Every row gives one point. Two turns around zero, p and q, are shown by what they do to some points. Where does a point land after both, in the order given? Backwards means that the second turn is done in reverse. Each puzzle has new turns, and all numbers are rounded.

Turn p:
[ 29, -32] -> [ 36, -24]
[-31,  19] -> [-35,  11]
[ 2, 13] -> [-1, 13]
Turn q:
[31, -5] -> [31, -5]
[20, 17] -> [20, 17]
[21,  8] -> [21,  8]
[-29,   5] -> [-29,   5]
[-43, -25] -> [-43, -25]
Where do these land?
q, then p: [29, 10] -> [26, 16]
q, then p: [-45,  -4] -> [-43, -14]
q, then p backwards: [-25,  17] -> [-20,  23]
q, then p: [34, -4] -> [34,  4]
p, then q backwards: [  7, -20] -> [ 12, -18]

Turn p:
[-13, -41] -> [ 12, -41]
[-12, -13] -> [ -3, -18]
[19, 13] -> [ 8, 21]
[ 7, 41] -> [-17,  38]
Turn q:
[ 26, -16] -> [-17,  26]
[-30,  -5] -> [29, -8]
[9, 5] -> [-10,  -1]
[ -1, -34] -> [15, 30]
[-4, 49] -> [-17, -46]
Where do these land?
q, then p backwards: [-16, -21] -> [26, -3]
p, then q: [-26,  11] -> [27, -7]
p, then q: [42,  9] -> [-40, -16]

Turn p:
[-15,  -7, -31] -> [-8, 34, -6]
[-41,   4,  22] -> [-31,  -4,  35]
[24, -8, 31] -> [  4, -38, -11]
[ 32,  11, -22] -> [ 35,   8, -18]
Turn q:
[ 12, -35, -57] -> [-34, -23, -54]
[ 26,   3, -11] -> [ -3,  18, -21]
[ 2, 11, 11] -> [ 6, 10, 10]
[  5, -19,   7] -> [ 14, -11, -11]
[-12,  31,  34] -> [15, 18, 41]
[-34,  10,  16] -> [  0, -14,  36]
Where do these land?
p, then q backwards: [-47,  -2,  27] -> [-41,  29, -20]
p, then q: [ 31,  -2, -27] -> [-22,  25, -25]
p, then q: [-29,  31,  -3] -> [30, 16, 26]
q, then p backwards: [ 21, -26,  -7] -> [ 29, -17,  -6]
q, then p: [24, -1,  9] -> [25,  7, -2]

Turn p:
[ 21,  -8, -15, -12] -> [ 11, -23, -15,   1]
[ 28,  14, -33,  20] -> [ 29, -15,  -7, -37]
[37, 26, -7, 44] -> [  4,  -1,  -8, -63]
[-22,  -6,  -6, -12] -> [ 8,  5, 11, 22]
[-28, -22,  21,  22] -> [-27,   6,  38,   6]
[-28,   4,  -1, -48] -> [ 12,  17, -12,  50]
[ -7,  -8,  41, -13] -> [-38,  11,  -6,  19]
Turn q:
[ 48, -23, -20,  25] -> [ 11, -38,  42, -24]
[-13,   1,  -6, -33] -> [-7, 35,  2,  1]
[ -3, -31,  -2,  -2] -> [ 5,  2, 24, 19]
[-23,  44,  47,   8] -> [ 14,   1, -67,   9]
[  7,  -6, -24,  25] -> [-18, -26,  16,  -5]
[-17,  15,   4, -24] -> [ -6,  28, -17,   1]
Where do these land?
q, then p: [ 24, -18, -37,  41] -> [-44, -14,  19,  38]
p, then q backwards: [  1,  23,   7, -17] -> [-15,  14,  15, -15]
q, then p backwards: [-47,  19,  14, -17] -> [ -3,  24,  32, -38]
q, then p backwards: [ 25, -16,   4,  29] -> [  8, -27, -29,   8]
p, then q: [ -2,  -8,  12, -36] -> [-24, -30,   3,   7]
